Every row gives one point. The last column is the point's height on a tilted bowl or saddle (a function of degree 2), plus a little noise. Along how many of its main directions does it bend up, bend down or stay straight?
(in the rows, 128 means zero)

Points:
array([[ 76,  97,  91],
       [ 63, 147,  84],
       [ 96,  98,  86],
       [116, 115,  85],
       [211, 154, 166],
       [142, 151,  95],
       [153, 207, 110],
       [ 79, 167,  77],
       [144, 165,  97],
       [110, 127,  83],
       [139,  84,  92]])
Directions: 1 up, 0 down, 1 straight

Points:
array([[122, 129, 156, 113],
       [151, 233, 178, 143],
       [112,  92, 171, 132],
       [148, 174, 114, 116],
       [154,  64, 138, 180],
       [102, 101, 197, 125],
       [ 88,  70, 116, 198],
       [ 81,  76, 178, 164],
       [ 83,  97, 104, 175],
       [181,  79, 129, 188],
       [154, 103, 148, 136],
       [152,  83, 113, 179],
       [207, 145,  85, 206],
       [ 81, 157, 152, 119],
       [173, 104, 149, 146],
       [122, 115, 148, 125]])
Directions: 2 up, 0 down, 1 straight

Points:
array([[208,  87, 165, 101],
       [155, 116,  52,  81],
       [104, 167, 174,  98],
       [ 42,  69, 166,  18],
       [167, 219, 112, 137],
       [123, 156,  94, 109],
       [142, 148, 131, 114],
       [154,  84, 118,  93],
       [169, 139, 116, 108],
       [ 93, 142, 175,  83],
       [123, 176,  74, 116],
       [202, 131, 132, 105],
       [179, 195,  74, 114],
       [137, 154, 134, 114],
       [ 89, 119, 143,  80],
       [106, 108, 159,  86],
       [121,  81, 111,  86],
       [164, 126, 137, 110]])
Directions: 0 up, 1 down, 2 straight

Points:
array([[108, 107, 103, 197],
       [148, 109, 197, 129],
       [157, 142, 137, 149],
       [143, 109, 135, 135],
       [ 67, 104, 193,  75],
       [ 30, 164, 125, 163],
       [142, 103, 181, 117],
       [187, 161, 116, 117],
       [158,  57, 139,  40],
       [159,  68,  87, 107],
       [136,  77, 110, 128],
       [168, 120, 135, 119],
       [128, 102, 113, 161],
       [191, 148, 211, 191],
       [170, 138,  95, 140]])
Directions: 1 up, 2 down, 0 straight

Points:
array([[ 97, 145, 103, 206, 108],
       [ 77, 180,  69, 170, 151],
       [183, 164, 123, 132, 116],
       [132, 212, 182, 155, 155],
       [198, 203, 135, 196,  64],
       [123, 141, 108, 116, 156],
       [112, 127, 192, 196,  75],
       [140,  51, 173, 112, 176],
       [ 84, 182, 101, 116, 224],
       [121, 121,  48, 164,  80],
       [142, 105, 158,  96, 146],
       [ 72, 147, 135, 137, 132],
       [125,  76, 116, 117, 148],
       [132, 146,  84, 127, 142],
       [104, 135, 110, 127, 143],
       [116, 185,   9,  67, 184],
       [126, 135, 126, 152, 136],
       [117, 106, 168, 133, 122],
       [132, 126, 109, 119, 146],
       [146, 175, 116,  98, 192],
       [126,  98, 168,  52, 152],
       [134, 133, 196, 134,  96]])
Directions: 1 up, 2 down, 1 straight

Points:
array([[ 72, 140, 119, 124, 104],
       [224, 167, 107,  96,  48],
       [163, 148, 112, 148, 106],
       [132, 128, 122,   7, 135],
       [125, 127, 124, 149, 103],
       [146, 144, 127, 174, 129],
       [135,  72, 147, 140, 103],
       [ 86, 203, 161, 161, 180],
       [131, 101, 124, 174, 124],
       [124, 121, 154, 122,  88],
       [120, 163, 108, 101,  85],
       [118, 136, 124, 163, 114],
       [125, 126, 124, 149, 101],
       [131, 133, 163, 129,  82],
       [146,  96,  66, 145, 126],
       [ 93, 102, 229,  45, 115],
       [125,  86,  85, 116, 105],
       [119,  89, 174, 145, 101],
       [101, 182, 147,  70, 104],
       [130, 185, 166, 159, 126],
       [141, 195, 114, 122,  78],
       [188,  95, 145, 119,  78],
       [100,  89, 179, 128, 101],
       [103, 139, 166,  76,  96],
       [244, 111, 155,  97,  21]])
Directions: 2 up, 1 down, 1 straight

Points:
array([[125, 129,  76, 122, 166, 139, 159],
       [ 49, 150, 160,  72, 130, 112, 179],
       [ 47,  92, 161,  95, 171, 104, 195],
       [111, 150, 126,  87, 162, 146, 166],
       [122, 178,  78, 113, 176, 249, 184],
       [ 76,  90, 104,  74,  90, 114, 109],
       [141, 165, 113, 158, 144, 155, 123],
       [166, 132, 135, 110,  90, 111, 134],
       [111, 157, 122,  66,  98,  88, 116],
       [191, 152, 167, 113, 123, 131, 158],
       [128, 173, 151, 127, 140, 127, 157],
       [104, 146, 162, 169, 120, 191, 152],
       [137, 130, 156, 120, 137, 160, 138],
       [ 72, 165, 178,  82, 128, 153, 192],
       [119, 193, 125, 124, 140,  45, 206],
       [126, 100, 121, 114, 195, 124, 158],
       [147, 165, 173, 131, 103, 180, 157],
       [107, 152, 119, 135, 122, 165, 145],
       [113, 158, 218, 109, 196,  93, 229],
       [104, 156, 146, 158,  86,  62, 187],
       [154, 139, 139, 104, 200, 175, 141],
       [200, 164, 144, 126, 101, 184, 152],
       [145, 143,  43, 111,  99, 111, 144],
       [125,  75, 130,  94, 155, 148, 143],
       [223, 142, 154, 146, 118, 157, 149],
       [118, 102,  87, 140, 143, 114, 156],
       [162, 148,  78, 135, 179, 160, 136],
       [109, 142,  92, 120, 153, 155, 154],
       [141, 134,  78, 136, 107, 166, 140],
       [161, 129, 123,  99, 110, 126, 133],
       [125, 157, 118, 112,  88, 123, 130],
       [133,  88,  32, 138, 120, 168, 187],
       [150,  69, 112, 119, 151, 192, 145],
       [103, 136,  77, 136, 154, 103, 170],
       [145,  88, 205, 209, 130, 106, 209],
       [ 86, 168, 109,  90, 120, 103, 153],
       [173, 117,  79, 120, 145,  92, 163],
       [157, 148, 108, 154, 115, 149, 129],
       [123, 116, 159,  84, 125, 195, 158]])
Directions: 4 up, 1 down, 1 straight

Points:
array([[147, 105, 204, 126, 136, 155,  68],
       [158, 129, 120,  99, 100, 101, 111],
       [133, 129, 149,  96, 134, 171,  98],
       [161,  40, 105, 123,  90,  76,  89],
       [110, 132,  99, 100, 112, 205, 102],
       [124,  80, 116, 155, 164,  77, 112],
       [209, 185, 160,  63, 116, 103,  39],
       [152, 170, 111, 102, 125, 123, 112],
       [168,  93, 204, 202, 142, 138,  51],
       [111, 119, 107,  66, 169, 141, 104],
       [140, 185,  31, 120, 148, 128, 103],
       [164,  83, 116, 188, 102,  64,  98],
       [132, 108, 158, 161, 103, 105, 110],
       [111, 175, 135, 180, 161, 178,  88],
       [138, 125, 159, 113, 145, 150, 101],
       [166,  84, 161, 143,   7, 105,  52],
       [125, 113,  81, 142,  86, 154, 124],
       [ 83, 121,  73, 119, 126, 248,  70],
       [128,  95, 166, 151, 183,  95,  92],
       [ 90, 199, 148, 154, 143, 106,  93],
       [101, 146,  91, 130, 158, 173, 114],
       [157, 144, 132,  69, 147, 134,  95],
       [139, 132, 188, 122, 128, 108,  87],
       [123, 127, 115, 121, 136,  73, 119],
       [ 91, 135, 123,  79, 135, 163, 108],
       [199, 113, 164, 124, 156,  81,  73],
       [ 94, 115, 134, 144, 185, 136, 107],
       [107, 129, 200, 172, 157,  75,  71],
       [125, 157, 154, 139, 123, 115, 110],
       [130, 183, 176, 150, 146, 122,  83],
       [121, 145, 132, 107, 129, 104, 117],
       [130,  91, 107, 120,  85, 177, 110],
       [138, 115, 126, 160, 166, 156, 109],
       [ 96, 124, 123, 134, 148,  95, 122],
       [124, 127,  98,  99,  98, 150, 122],
       [100,  95, 116, 149, 163,  85, 117],
       [162, 171, 164, 105, 148, 212,  45],
       [105, 151, 111, 112, 113, 137, 124]])
Directions: 0 up, 6 down, 0 straight

Points:
array([[118, 142, 188, 175, 154, 100, 123, 189,  77],
       [ 97, 103, 119, 146, 176, 103, 175, 121, 135],
       [113, 114, 100, 156,  62, 140, 122, 128, 162],
       [115, 143, 162,  55, 143, 150, 173, 154,  70],
       [ 84,  81, 154,  98,  93, 145,  97, 191, 111],
       [112,  31,  94,  89,  82, 141, 118,  83,  88],
       [ 83, 127, 111,  84, 161, 152, 189, 115, 110],
       [148, 137, 144, 170,  90,  50, 113, 146, 125],
       [ 80, 149, 141, 149,  73, 111, 172, 145, 124],
       [146, 168, 193, 109, 155, 118,  60, 101,  85],
       [ 84, 128, 177, 116, 102, 151, 131, 113, 116],
       [127, 104, 114,  89, 107,  44,  93, 201, 102],
       [109,  60, 150, 174,  77, 155, 120, 204, 141],
       [128, 142, 172, 213,  97, 134, 136,  67, 124],
       [101, 119, 150, 152,  78,  75, 121,  92, 141],
       [110, 105, 209, 182, 152, 149,  29, 138,  79],
       [148, 139,  81, 172, 173, 132, 158, 138, 141],
       [190, 133,  92, 165,  55, 100, 141, 144, 133],
       [178,  91, 123, 118, 127, 106, 172, 156, 115],
       [ 17,  49,  73, 132, 170,  92,  84, 144, 122],
       [167, 181, 158, 146, 164, 164, 125, 116,  81],
       [114,  88, 199, 147, 156, 166,  90, 141,  78],
       [136, 137, 206, 139,  36, 198, 102,  99, 169],
       [182,  49, 137, 181, 112, 149, 111, 167, 115],
       [142,  84, 146, 120,  75, 147, 189,  85,  92],
       [204,  64, 119, 131, 130, 112, 120, 117, 101],
       [135, 155, 156, 100, 110, 148,  82, 158, 108],
       [123, 133, 156,  86,  49, 173,  93,  80, 126],
       [204, 113, 143, 129,  93,  90,  62, 225,  91],
       [180,  97, 127, 107, 144, 114, 130, 135, 112],
       [120, 135, 120,  60, 114,  92,  95, 145, 100],
       [125, 143, 164,  68, 118, 192, 122, 120,  79],
       [114, 189, 110, 104,  54, 136, 114, 155, 124],
       [120, 134, 150, 133, 199, 171, 144, 150,  85],
       [ 90, 139,  48, 139, 153, 150, 177, 104, 145],
       [155, 134, 156,  77, 180, 136, 155, 100,  90],
       [ 21, 162, 102,  70, 231, 103,  74, 138,  40],
       [153, 115, 212,  85, 132,  64, 158,  91,  51],
       [ 64, 124, 175, 167, 122, 245, 101, 104,  47],
       [125, 149, 164, 177, 144, 113, 137, 111, 109],
       [155, 117, 119, 150, 124,  92, 124, 207, 125],
       [162, 135, 165,  39, 119, 102, 119,  80,  62],
       [ 76, 117, 127, 191, 120, 103,  54, 118, 136],
       [108,  54, 135, 169,  83, 142,  58,  62, 115],
       [169, 135,  58, 116, 215, 200,  69,  58,  47],
       [175,  66, 138, 122,  16, 162, 184, 167,  94],
       [ 95, 113, 126, 142, 144, 116, 139, 117, 130],
       [122,  73, 169, 106, 100, 171, 143,  88,  86],
       [ 95,  68, 127, 106, 191, 183,  93,  78,  56],
       [120, 232, 126,  83,  72, 113, 179, 146,  54],
       [166, 130, 164,  88,  83, 122, 148,  66,  87],
       [120, 164, 132, 158, 187, 113,  80,  78,  91],
       [171, 118, 110,  86, 160, 147, 178, 142, 117],
       [100,  67, 106, 106, 156,  65, 130, 141, 137],
       [110, 189,  73, 156, 127, 136,  67,  86, 106],
       [133, 213,  93, 219, 122, 134, 145, 118,  89],
       [ 96, 177, 136, 102,  58, 179, 156, 130, 108],
       [100,  69, 101, 118, 133, 176, 139, 174, 125],
       [152, 156, 140, 169, 100, 154, 107,  58, 118],
       [161, 104,  95, 135,  79, 153, 147, 111, 129],
       [112,  91, 185, 130, 127, 112, 123, 148, 108],
       [ 88, 191, 161,  95, 161, 162, 179, 101,  69],
       [132, 111, 151, 151, 158,  99, 101, 170, 112],
       [130, 115, 142, 123, 230, 120,  76,  58,  67],
       [ 99, 142, 101, 156, 105, 162,  96, 170, 133],
       [148, 145, 156, 157, 125, 129, 182, 104, 101],
       [ 46, 168, 116, 156, 135, 109, 120, 165, 100],
       [162,  56, 241, 123, 148,  78,  98, 129,  40],
       [181,  87, 189, 100, 182,  35, 154, 121,  40],
       [100,  96, 128, 121, 145, 154, 168, 108, 114],
       [155, 129, 166, 108, 116, 111, 142,  77,  99],
       [143, 112,  81,  63,  95, 144, 158,  51,  78],
       [ 82, 171, 140, 109, 119,  96, 137, 212,  73],
       [135, 112, 177, 146,  85, 112, 124, 113, 135],
       [157,  71, 105, 112, 203, 165,  86, 131,  98],
       [135, 115, 122, 144, 129,  83, 157,  99, 125],
       [150,  97, 193, 133, 145, 170, 159, 100,  74],
       [ 89, 179, 136, 167, 114, 119, 110,  93, 126]])
Directions: 1 up, 6 down, 1 straight
